Each point is reached from the start by the listed moves, each made 0, 1 or 2 times, or once backwards (-1), plus a little noise. Say if it took an odd or an even number of moves. Then give how often each move was made.

Moves:
(1): [45, 12, 8, 23, 0, -10]
(2): [-4, 26, 0, -5, 4, 4]
(3): [-4, -1, 29, 12, 15, -5]
Start: [-17, 24, -12, 0, 8, 8]
Points:
[-65, 65, -46, -47, 3, 32] => even (-1, 2, -1)
[59, 102, 33, 49, 33, -7] => odd (2, 2, 1)
[-68, 63, -20, -35, 16, 27] => odd (-1, 2, 0)
[31, 9, -5, 28, 3, -8] => even (1, -1, 0)

Moves:
(1): [37, -4, 2, 7, -13, 1, -7, -3, 4]
(2): [4, 46, -10, 6, 11, -6, 21, -22, 14]
(3): [12, -6, 50, -20, 17, -7, 12, -7, -7]
(4): [-22, 3, 15, 51, -19, 15, -7, -20, -6]
(5): [6, -9, -13, 19, 33, 2, 4, -6, 4]
(6): [0, 0, -3, 3, 4, 53, 4, 5, 2]
(7): [11, -2, -17, 17, -4, -3, 73, 3, -11]
(8): [0, 37, 11, 26, 10, -18, 2, 43, 3]
Start: [9, 4, 21, 4, -7, 2, 2, 8, -22]
Points:
[118, 103, 8, 51, 47, -48, 22, 79, 19] => odd (2, 1, 0, -1, 1, 0, 0, 2)
[51, 92, -31, -10, 27, -31, 122, -13, 1] => even (0, 2, 0, -1, 0, 0, 1, 0)
[67, 90, 16, -23, -11, 14, 30, 59, 2] => even (1, 1, 0, -1, -1, 1, 0, 1)

Moves:
(1): [30, 3, 5, -4, 1, 12, -5, -13, 0, -12, -12, 3, -4]
(2): [-10, 37, 2, 0, -5, 4, 9, -21, -4, -3, -2, 6, -14]
(3): [-8, -15, 44, -2, -1, -21, 2, -5, -15, -2, 3, -17, -8]
(4): [-1, 6, -3, 49, 8, 7, -2, -1, -5, 9, -20, 1, -4]
(5): [20, 20, 5, -3, 53, -9, 4, 15, 18, -24, -6, -7, -26]
(6): [-19, -12, 9, -7, 2, 38, 14, 3, -5, -19, 5, 1, 3]
(7): [20, -3, -6, 10, -4, -18, 38, -6, -13, 13, 3, 2, -9]
(8): [8, 24, 10, 1, -9, 10, -7, 48, -5, -13, 2, 10, 7]
(9): [12, 15, 8, 9, -10, 1, 21, -8, 49, -1, -4, 7, 10]
(10): [7, -2, 0, -11, 0, 11, 1, 1, -1, 40, -4, -6, -12]
(11): [13, 8, 10, 15, 19, -2, -7, -5, -5, -7, 44, 1, 2]
(12): [-6, -22, 15, -7, 5, -15, 0, -9, 0, 3, 9, 36, -25]
Start: [1, -21, -2, -10, 29, -11, 6, 29, 15, -1, -8, 41, -16]
Points:
[23, 76, 31, -2, 30, -65, 8, 53, 57, -51, 106, 67, 9] => odd (-1, 1, 0, -1, 0, -1, 0, 1, 1, -1, 2, 0)
[-24, -15, 50, -21, 122, -120, 1, 8, 112, -48, -49, 42, -82] => odd (-1, 0, 1, 0, 2, -1, -1, -1, 1, -1, -1, 1)
[-15, 47, 41, 27, 148, -55, 13, -33, -25, -78, -39, 13, -115] => odd (0, 2, 1, 1, 2, 0, 0, -1, -1, -1, 0, 0)
[-17, 22, 99, -58, 24, -51, 10, 10, -17, -30, 71, 122, -90] => even (0, 2, 1, -1, 0, 0, 0, 1, 0, 0, 1, 2)

Moves:
(1): [33, -12, -2, -4, 7, 5, 6, -8, 1, -12, -4, -1, 0, 11, 2, -4, 7, 11, 2, 0, 0]
(2): [6, 26, 8, 1, 6, 4, 3, -1, 10, -12, 2, -3, 2, -10, -1, -4, -2, 13, 0, 17, 2]
(3): [9, -5, 52, 4, 9, 10, -18, -6, -9, -11, -10, -7, -6, 4, 7, -10, 6, -10, 1, -5, -1]
(4): [-6, 6, -2, 31, -4, 15, 4, 10, -10, -9, -19, -9, -2, 3, 1, 0, -2, 7, 2, -7, -12]
(5): [-11, -7, -2, 7, 59, -18, 13, -4, -2, -1, 4, -3, 3, 10, 4, 0, 2, -12, 9, -7, 7]
(6): [-5, 5, -6, -24, 13, 28, -13, 10, -21, -4, -18, 1, -8, -4, 18, -2, 3, 5, 13, -6, -5]
(7): [6, -13, 27, 1, -15, 19, 37, 14, -15, -2, -4, 14, 20, -1, 10, 1, -18, 6, -11, 3, 15]
(8): [0, 14, 1, -8, -6, -26, -11, 53, -2, 1, 0, 8, -2, 28, -6, -9, 0, -8, -6, 19, -11]
(9): [-9, -4, -2, 3, 6, 9, 4, 5, 35, 7, -6, 4, -2, 5, -2, -3, 2, -3, 6, -4, 2]
(10): [7, 11, 8, 10, 7, -10, -2, -2, 0, 44, -10, 6, 6, -2, -5, -8, 15, 15, -2, -3, -1]
(11): [-2, 9, -10, 1, 7, 24, 0, 12, -7, 9, 38, -12, -1, 6, -7, 6, 11, -9, -13, -3, 12]
(12): [-1, 2, 6, 5, 2, 3, -8, -1, -7, -18, 1, 40, -13, 4, 6, -3, 16, 13, -3, 11, -1]
(13): [2, -1, -2, -1, -3, 5, -11, -2, 1, -9, 3, 13, 43, 0, -13, 5, 4, -11, 8, -16, -10]
(14): [-11, 13, -11, -15, -1, 6, 11, -18, -9, -2, -7, -1, -3, 38, -19, 5, 3, 8, 4, 12, 8]
(15): [-3, 2, -1, 8, -12, -4, -3, -5, -4, -1, 14, -4, 4, 11, 31, 1, 7, 1, 25, 6, 1]
(16): [3, -3, 20, -4, -6, -3, -6, 1, -1, -3, -7, -2, -1, 0, 8, 58, -11, 14, -2, 4, -9]
(17): [1, 6, 1, -2, -11, -5, 6, 7, 1, -3, -12, -2, -2, 0, 6, 5, 40, -5, -6, -12, 1]
(18): [-36, -13, 8, -14, 4, -6, 1, 20, -5, -8, 6, -20, 5, 0, -3, -15, 5, 40, -6, -23, 3]
(19): [4, -9, -6, 5, -10, -2, 16, 17, -17, -5, 11, 6, -6, -15, -17, -1, 7, 6, 46, 7, -8]
(20): [1, -20, -13, 0, 4, 13, -14, 0, -6, -1, -10, -5, 22, -15, -10, 0, 6, 8, -3, 51, 3]
Start: [7, 12, -8, 10, -11, -8, -39, -15, -15, 11, -4, 3, -8, 16, 24, 14, -13, -14, 12, 16, -19]
Points:
[-30, 26, -28, -44, -46, 11, -86, 50, 35, -51, -37, -1, -94, -49, 51, 113, 10, 80, -22, 18, -53] => odd (0, 1, -1, 0, -1, 1, -1, 0, 1, -1, 0, 1, -1, -1, -1, 2, 1, 1, 0, 0)
[-93, -68, -36, -24, 27, -35, -126, 164, 1, 7, 127, -48, 9, 4, -90, -87, 2, -32, -16, 87, -13] => odd (-1, -1, 1, -1, 0, -1, -1, 2, 1, -1, 2, 0, 0, -1, -1, -1, -1, 2, 1, 2)
[-75, 3, -52, -72, -61, -69, 6, 110, -17, -10, 164, -32, -22, 210, -1, 120, -32, 62, 66, 13, -6] => even (1, -1, -1, -1, 0, -1, 0, 2, 1, -1, 2, 0, 0, 2, 2, 2, -1, 2, 1, -1)
[-44, -24, 10, 41, 134, 52, -76, 75, -109, 47, 86, 83, 45, 19, 74, -80, 139, -4, 177, -73, -26] => even (0, -1, 1, 0, 2, 2, 0, 0, 1, 2, 2, 2, 2, -1, 2, -1, 0, 1, 2, 0)
[46, -6, -27, 41, 60, 3, 92, 101, -115, 35, -160, 57, -33, 42, 60, 17, 35, -10, 52, 8, -32] => even (1, -1, -1, 2, 2, 2, 2, 1, 0, 1, -1, 0, -1, 0, -1, 0, 2, -1, 1, 0)
